Every row gives one point. The last column is the point's height on a tilted bowl or saddle (a function of degree 2), plus a little noise. Along how many of its main directions does it bend up, bend down or stay straight?

Points:
[[-32 -54 -36]
 [ 33 -18 -46]
 [ 20  45 -60]
 [  3  32 -18]
 [ -9  37 -14]
 [-29   4  20]
 [ -9 -10   6]
 [-33  60 -30]
 [ -9  44 -24]]
Directions: 0 up, 2 down, 0 straight

Points, 15 rows:
[[  2 -19 -24  11]
 [ 17   4  12   4]
 [  3 -11   4   2]
 [ 18  16 -35  12]
 [-27 -21 -42  26]
 [ -5   9   4  -5]
 [ 16  12 -29   6]
 [ 12 -11  38  24]
 [ 19   8  12   5]
 [ 15  12  -5  -2]
 [-27  19   0   1]
 [-44 -21   7  22]
 [-39  -6 -30  16]
 [ 38   4  -9  16]
 [-22 -60  -8  60]]
Directions: 3 up, 0 down, 0 straight

Points (24 x 5):
[[  6 -27  -9 -34  21]
 [  8  22  -1   7  -4]
 [-40 -29 -15 -11   2]
 [  3  21   4 -36  13]
 [ -8  20   1 -10  -5]
 [ 40  -1  50 -51  60]
 [  4 -34 -24  21   2]
 [-10  -2   9 -35   9]
 [ -1  11  24 -52  27]
 [  8 -48 -27 -17  25]
 [-32  50  -5  25   0]
 [-12  25 -38 -22   9]
 [ 48  24  -3  26  20]
 [  3  33  36  -6   7]
 [-29  24  60  36  13]
 [-15   8  12   7 -11]
 [ 31  22 -12 -12  15]
 [-13  60  -2  -7  11]
 [  1  40 -14 -12   7]
 [ 10  45  -8  21   4]
 [ 17 -39   7  27   6]
 [ 25  50 -13  41  17]
 [-13 -11 -23 -19   2]
 [ 24  24  16  13   4]]
Directions: 4 up, 0 down, 0 straight

Points (42 x 7):
[[  4  17  26  -3  10 -16  30]
 [ -5  15   0  16 -11  15  13]
 [ 20  -3  -3 -20  18  24  10]
 [-10  -2 -13  21  14   6  26]
 [ -8  10  -6  -5  18   0  12]
 [ -4 -10  -2  -7  -2   9   7]
 [ -8   0   9 -35 -25  10  -1]
 [ -4 -22 -17  13  -6  -2  20]
 [  3  -8   0  35   2   4   4]
 [-19   8  -9  19   4 -30  21]
 [ 12 -10  -1  -8  -3 -13   1]
 [-20  -3 -13  -6   3  16  20]
 [  2  -6 -27  19  39  13  52]
 [-13  -6   3 -11 -16  30  10]
 [ 16   7 -29  12   0   3   2]
 [ 31   5  22  -1  12  28   9]
 [ -2  -6 -31  24 -24  17  32]
 [ 60   0  -4 -25 -10   0  15]
 [ 11 -20  26 -27  -5 -15  31]
 [  6   9  -5   3  38 -11  28]
 [ 16  15  15   8   5  -5   7]
 [-13  -4  22  -6 -19  -4  25]
 [-28   9   7 -11  27  10  29]
 [ -2 -12   5  18 -36  -4  20]
 [  4   0  -1   2 -22  30   1]
 [ -3  17   6  -6  12  -1  12]
 [ 17   5  -2  15  24   5  11]
 [ 10  34 -24   6   1  -7  16]
 [ 20  20  -7  45 -19  -4 -17]
 [ 10  -1  14  22  -2  16   2]
 [  2 -16  20   3   9  -7  23]
 [ -2   1  -5  10 -16  -8   4]
 [-19   0 -29  -6 -15  13  32]
 [  6  12  12  -1 -22  -8   7]
 [ 17   8  32  -8  17 -13  37]
 [ 19  17 -29 -13  19  13  23]
 [-12   7  15 -16  -3  -1   8]
 [ -6 -15 -10 -24 -16  16  10]
 [ -6 -23 -22   0  -3  18  35]
 [-29  31 -23 -14  20   8  20]
 [  2   5  37  24  23 -22  60]
 [ -9   5  -1  15 -11 -24  14]]
Directions: 4 up, 1 down, 1 straight

Points (62 x 9):
[[  0  -7  -3 -28  -6   0   5  -3   3]
 [-11  -5   5   7  20  -3  26 -10  -9]
 [ 42  -4 -13  17  36 -27  33 -30 -60]
 [-17  19 -51  12  20  -1  -8  43  24]
 [ -4 -15  -9   5 -16 -37  17  -1  -8]
 [ 14   9  -8  -4  22   6  21  -6  -7]
 [  1  34 -15  25  13  -5  26  56 -18]
 [ -5  26  -2 -12  15 -30   9  12 -18]
 [-12 -38 -28 -24  23 -11   5   6 -25]
 [ -8  -3 -14  -7  36 -56  -3   3 -59]
 [ 23  11 -10   0   9 -11  -4 -14   1]
 [ -4  17  18  26  -7 -11 -34  -2  32]
 [ 31  20  11  21 -18  -5 -10  15  26]
 [ -6 -12  27   6  12   8  10  21  18]
 [  9  21 -24 -27  17 -21   0  46   8]
 [ 23  44 -11  16  13 -32   1   1 -16]
 [  8  11  -3 -12 -14 -19 -25 -15  10]
 [ -6 -12  10   9  10 -19 -33  19  15]
 [ 19  -2   0 -27   0  24 -17  -4  -5]
 [  3  10 -21  10 -14  42   3  -8  -3]
 [-27  -7 -18  -9 -19 -48 -11  16 -18]
 [  7  -9 -13  -3 -17   5  38 -24 -40]
 [  9 -23  23 -21   4 -23  -8  18  26]
 [-11  -3 -42  30 -13  -8   2   6  39]
 [-33 -16  -7   3   2 -13  16   0  -4]
 [ 18   3  15 -10 -15   8  -1 -12   0]
 [  5 -13  -9   5  34   0  14  10   4]
 [  6 -13 -44   5 -14 -17 -10 -12   3]
 [ -1 -15   7  -3  20 -10 -25   2   9]
 [-16 -39  20 -23   2   1  10  -3   1]
 [-30  20   1 -10   5   0  17 -19 -16]
 [ 16  -5  22 -21 -12   7   1  30  37]
 [ 12  18   0  19  28  -9 -17   5   7]
 [ 10   4 -14   9  15   1 -30  34  15]
 [ 20  12 -43 -19  -5 -38 -10 -19 -26]
 [  5   6 -14  13   2  18  -7  23  26]
 [ 35 -30  26  42 -33 -11 -12  15  44]
 [ -9 -13  -7   3  12   9 -39  -2   8]
 [  0  56 -32 -16   4  -5   5 -13 -52]
 [ 20  46  15 -22 -34  -9 -15  -7 -11]
 [  1  -7 -14  22   4   7  28  24  20]
 [ 22  12  14  -9   2  15  -6   2  10]
 [ -4  11  -9  -1 -17  46  13   6   6]
 [  6   3   8  -6  19   4  15 -15  -8]
 [  9  10   6  13   0  -7  17  26  10]
 [-18  18 -38  -4   4  36  12   5  33]
 [-15 -18  -9 -43 -45  25  18   7 -28]
 [ 40  -1   2   6 -18   1  33  24  11]
 [  0 -32  15  21  25  -4 -20 -10   3]
 [ -2 -29 -43 -11 -13  12 -18  -9 -35]
 [-18 -17  31 -22  14 -23 -31  48   6]
 [-24 -60 -15  22 -31  -6  30   3 -37]
 [  5   2 -23 -22   3 -25 -18  18   5]
 [  2 -25 -27  17   7 -16 -15  15  15]
 [ -7   0  16  59 -21 -22  13  -9  29]
 [ 19  19  12  -8  21 -19  -3  38   9]
 [  1  -5  17 -17 -13   7 -22  14  19]
 [-16  37  13  28   4   9  -4  -7   6]
 [  4  -3  -9  -9  17 -22   7 -29 -31]
 [-17 -27 -17 -21 -24 -29   2 -21 -46]
 [ 21 -25  43  -6  44  -2  10 -17 -25]
 [ 39 -28  20   8   7   1  11  28  10]]
Directions: 2 up, 5 down, 1 straight

Points (63 x 9):
[[ -6  -2  -6 -26   6  18 -14  28 -20]
 [ 22 -17  25 -31 -20  -1  17  -8 -20]
 [  1 -11   3  -3  -6  22   6 -13 -11]
 [ -4  11  -1  19  24 -28  18   0 -12]
 [ -2  -1   0  47 -20   0 -33 -21 -22]
 [-19  17  40  -9  12  13  -8  27 -23]
 [ -7  15  -3  -5  -9 -14  -1  10  -5]
 [ 13  12 -23   9  -4   5   4   3  -5]
 [ 24  -3 -35   9 -13  -1  26  -7 -14]
 [-15 -26  -4  -1 -25  -2  -6 -17 -21]
 [ 12  -5  -7   2   2 -11  -8   1  -3]
 [ -6   3 -22 -31  17 -20  -3  -7 -25]
 [  6 -17 -11  -4  11   0  -5  -4 -10]
 [ 13 -20 -16   7  17 -15  29  14 -15]
 [-16   4  31 -35   0  -8 -28 -19 -31]
 [-13  35   5  -1  53  -5 -13   5 -38]
 [ 30  10 -18  10  -2   8  12  -4  -4]
 [ 18  -1 -21 -14 -26  -3  18   1 -13]
 [ -9 -10  18 -29   0  11 -12  20 -18]
 [ 26 -38  17  -5   9 -13 -36 -20 -27]
 [ -4 -31  -2   8  14  14   8 -20 -20]
 [-18 -16 -10  28   6  -4 -21  23 -21]
 [-15  24   4  24  22   3   6  35 -20]
 [ -3 -10   4   4  -7 -21  30 -12 -11]
 [  6 -27 -11  -1  20   2   3 -35 -25]
 [-17  24 -28  -6 -12   7  10  13 -19]
 [ 21 -10 -11  31  12   3  22 -25 -13]
 [  8 -24  -2 -10  16 -14 -37  19 -21]
 [ 13 -21 -19 -18   2  26 -24 -11 -26]
 [-15  13  -8  -3 -28  16  -3  -5 -15]
 [ 16  14  -6 -14 -17   0 -16 -16 -10]
 [ -8  -3  11 -11 -22  15   6   0 -11]
 [  3 -11   7  -6   6   0  -7  -3  -6]
 [ 12 -11  -4 -34  -4  -1  -6   1 -15]
 [-20 -10 -32   8  -3  -5  -3 -13 -24]
 [  5  -1 -18  18 -20 -21 -25  34 -16]
 [  2   2  -1  38 -36 -16 -33   5 -19]
 [ -4  28   0  -5  22 -27 -34  -6 -24]
 [  7   1  21  23   0  -6 -21  -3  -5]
 [ 22 -18  -5 -13   5  -2  13 -20 -12]
 [ 22  -9  14  25 -20 -15  -4 -11  -3]
 [  6   8   8  -9 -20  -1  23 -14  -7]
 [-58  -1  -5  -6   6  35 -10 -39 -60]
 [-41  -6   3  34 -11  10 -12 -13 -29]
 [ 37  22   1 -20  20  13   3  10 -14]
 [ 19  -2  25 -18  -6 -21  14  12  -7]
 [-17  25  -9   3  16  -3 -28 -11 -22]
 [ 17  20  -4   8   3  -5 -15   5  -3]
 [  7   6  15 -12  21  15  17  26 -14]
 [  7   8 -21   4  -3  30 -31   5 -20]
 [ -6 -19 -34  -8 -24 -16  17  28 -26]
 [-23  19  -2  -4  14   1 -20 -31 -26]
 [-11 -16   1 -11  -5  10  17  31 -16]
 [  2  13  60  28 -26   1   2  24 -18]
 [ 10  -2   0  18  14  -8  31  -6  -7]
 [ -6  -5  17   1  -9  -6 -28 -24 -15]
 [ -5 -31  14   2  27  25  28  -1 -30]
 [  4  21  36  -3  -1  15 -30  26 -17]
 [ -2 -16 -12   6   0  -3 -19 -13 -13]
 [ 28  14  21 -14   4  -2  -7  -8  -7]
 [  4  19  24   3   8   7  -3   2  -5]
 [  3  -3  -6  17  15  17 -22   1 -13]
 [-20  -9 -24  26 -23 -18  36 -17 -28]]
Directions: 0 up, 8 down, 0 straight
